Each point is reached from the start by the listed moves, each made 0, 1 or 2 times, or once backwards (-1), plus a little noise. Say if it took an odd or an even number of moves. Then give how often each move was made.

Moves:
(1): [ 0.27  0.79  1.68 -0.71  0.03  0.32]
(2): [-1.30  2.15  0.55  1.08  1.49 -0.20]
(3): [-2.01 -2.19  1.71 -1.55 -1.19 -1.03]
Start: [ 1.30 -0.18 -0.88 -0.27  0.38  0.63]
Points:
[ 4.60 -0.13 -3.10  0.21  0.08  1.79] => even (0, -1, -1)
[0.17 2.79 1.33 0.08 1.84 0.73] => even (1, 1, 0)
[ 2.22  4.97 -0.39  1.64  3.04  1.79] => odd (1, 1, -1)
[ 0.43 -5.26 -1.38 -2.22 -2.34 -0.53] => odd (-1, -1, 1)
[ 1.82  3.35 -3.67  3.11  3.03  1.06] => odd (-1, 1, -1)

Moves:
(1): [ 0.89  0.61  1.00 -1.02 -1.19 -0.43 -0.41  1.48  1.23  2.10  0.84]
(2): [ 1.35  1.41 -0.21  0.77 -0.83  1.55 -0.93  0.08 -0.28  0.15 -0.61]
(3): [ 0.41  0.62  1.42 -0.06  2.68 -0.61 -0.26  0.90  0.88 -0.25  1.06]
(4): [-1.51 -0.23  0.62  1.87  0.06 -0.28  0.20 -0.09  0.42  1.99  0.48]
(5): [ 1.86  1.09 -0.84  0.33  0.66  0.73  0.04  0.20  0.77  0.18 -0.80]
(6): [ 0.82 -0.99  0.13  1.06  0.23  1.24 -0.79  0.95 -0.64 -0.04  1.37]
(7): [-1.16 -0.41  0.43  0.31 -0.83  1.47  1.34  0.08  1.68 -0.43 -0.96]
(8): [-0.90  0.09 -1.19  0.24  0.52  0.10 -0.81  0.98  0.59 -0.01 -0.08]
(9): [ 0.67 -1.62  0.54 -1.32 -0.04  1.53 -1.29  0.23  0.42 -0.01 -2.41]
Start: [ 0.27  0.30 -0.15 -0.09  0.22 -0.39  0.15  0.23 -1.21 -0.40  0.91]
Points:
[ 2.97  0.71  1.51 -0.22 -0.92  0.66 -3.87  1.89 -1.20  4.02  0.25] => odd (1, 1, 0, 1, 0, 0, -1, 0, 1)
[ 3.74 -0.54  4.04 -0.14  3.43  5.47 -2.46  8.70  6.87  2.50  2.02] => odd (2, 0, 2, 0, 1, 2, 2, 1, 1)
[-6.38 -2.28  1.09  3.14 -0.83  2.00  3.44 -1.17  0.51 -1.67 -0.58] => odd (-1, 0, 0, 1, -1, 0, 2, 0, 0)
[ 1.66 -0.45 -1.06 -4.67  3.31  3.63 -2.31  2.80  4.32 -2.85 -6.72] => odd (0, 0, 1, -1, 1, -1, 1, 2, 2)
[-4.13  1.39 -1.65  3.58 -0.77 -3.93  4.04 -1.77 -0.09  3.85  1.58] => odd (0, -1, -1, 2, 1, -1, 0, 0, -1)

Moves:
(1): [ 1.69 -0.07 -0.90  0.81 -0.09 -0.02  0.12  1.21 -0.33 -0.73  0.06 -0.25
 -0.04 -0.16  0.40  1.46  0.78]
(2): [-0.06 -0.16 -0.81 -0.55 -1.13 -0.81 -0.12  0.12 -0.25 -1.92 -0.37 -0.09
  0.06  0.22 -0.52  0.92 -0.85]
(3): [ 0.43 -0.03  0.99  1.27  0.17 -1.26  0.82 -0.44  0.77  1.26 -1.40  0.33
 -0.02 -1.53 -0.25  1.64  0.79]
(4): [ 0.52  1.46  0.47  0.15  2.04 -0.38 -0.71 -0.89 -0.84 -0.81  0.17  0.12
  0.47 -0.10 -2.13 -0.52  0.57]
(5): [ 0.01  0.84 -0.62 -0.22  0.64 -1.39 -0.70  1.01 -0.12  0.51 -0.01  1.63
  0.65  0.16  1.36 -0.61 -0.11]
(6): [-0.09 -0.39 -0.51  0.38  0.56  1.06  1.48  0.95  0.26  1.02 -0.10 -0.73
  1.01 -0.09 -1.17  0.48 -1.19]
(7): [-0.31 -0.31  0.11  0.31  1.23 -0.57  1.35 -0.59  0.62 -1.42  0.85  0.13
 -0.48  0.87 -0.26 -0.55 -0.59]
(8): [-0.49  0.87  0.42  0.46 -2.04 -0.79  1.22  0.14 -1.07 -0.09 -0.28  0.05
  0.50 -0.71 -0.19 -0.99 -0.15]
(9): [-0.73  0.19  0.43  1.40  0.13 -0.49 -0.29  0.99  0.70 -0.71 -0.50 -0.46
 -0.08 -0.33  0.01 -0.50 -0.40]
(10): [ 1.19 -1.74 -0.33 -0.07  0.13 -1.06 -0.55  0.78  1.12  1.40  0.37 -1.02
 -0.77  0.55 -0.43 -1.19 -0.78]
(11): [-0.14  0.95  0.70  0.69 -0.25  1.10 -0.60  0.31  0.74 -0.35  0.98 -0.30
  0.64  0.29  0.65  0.52 -0.44]
(12): [ 0.65 -0.07 -0.60  1.09 -0.82 -0.54  0.51 -1.18  0.90  0.16  1.41  0.74
  0.05  0.07 -0.34 -0.28  0.08]
(13): [-1.70 -1.22  0.77 -0.04  0.51 -0.95 -0.77 -1.47  0.53 -0.36 -0.85 -0.64
  1.29  0.98  1.18  0.78  0.36]
(14): [-1.63  0.30 -0.94  0.86  0.61 -0.26  0.51  0.67 -0.63  0.38  0.69  0.99
  0.53  1.18 -0.56  1.50 -0.87]
Start: [-1.30 -0.24  0.56 -0.73  0.56  0.29 -0.12  0.17 -0.19  0.23  0.20  0.93
  0.50 -0.18  0.19 -0.40 -0.33]
Points:
[ 5.18 -0.99 -0.65  4.71  6.48  0.08  2.80  5.64  3.39 -0.04  4.64 -1.88
 -1.41  1.08 -3.67 -2.65 -2.57] => even (2, -1, 0, 1, 0, 1, 2, 0, 1, 2, 1, 0, -1, 0)
[ 5.62 -2.65 -0.18  4.42 -2.56 -1.83  2.77 -1.63  5.72 -6.52  4.42 -2.04
 -0.85  0.10 -1.58  3.34 -1.54] => even (2, 2, 1, 0, -1, 0, 2, 0, 0, 1, 2, 2, 0, -1)
[ 2.86 -0.17 -5.07  2.67  1.24  0.01  3.35  2.96 -1.07  5.24  8.22  2.44
  0.84  3.19 -6.41 -2.66 -3.36] => even (1, -1, -1, 1, 0, 1, 0, 1, -1, 2, 0, 2, -1, 2)
[ 0.18 -4.03 -1.40 -1.41 -0.02  1.63 -0.04  5.61  1.53  6.54 -1.12 -1.47
  1.06 -0.86  1.84 -5.16 -2.68] => odd (0, -1, -1, -1, 1, 2, -1, 0, 1, 1, -1, 0, 0, -1)
[-1.29 -0.94  0.60  6.68  3.87 -7.00  3.51 -3.57  2.26 -0.32 -0.23  3.40
  1.89 -0.85 -3.12  4.00  1.72] => odd (1, 0, 2, 1, 0, 0, 1, 0, 1, 0, -1, 2, 1, 1)
[ 1.26 -3.94  3.10  1.01  5.78 -7.77 -0.46  3.95  6.73  4.80 -2.80  1.98
 -5.34 -2.30  3.79 -6.45 -0.75] => odd (-1, -1, 2, -1, 2, -1, 2, -1, 2, 2, -1, -1, -1, -1)
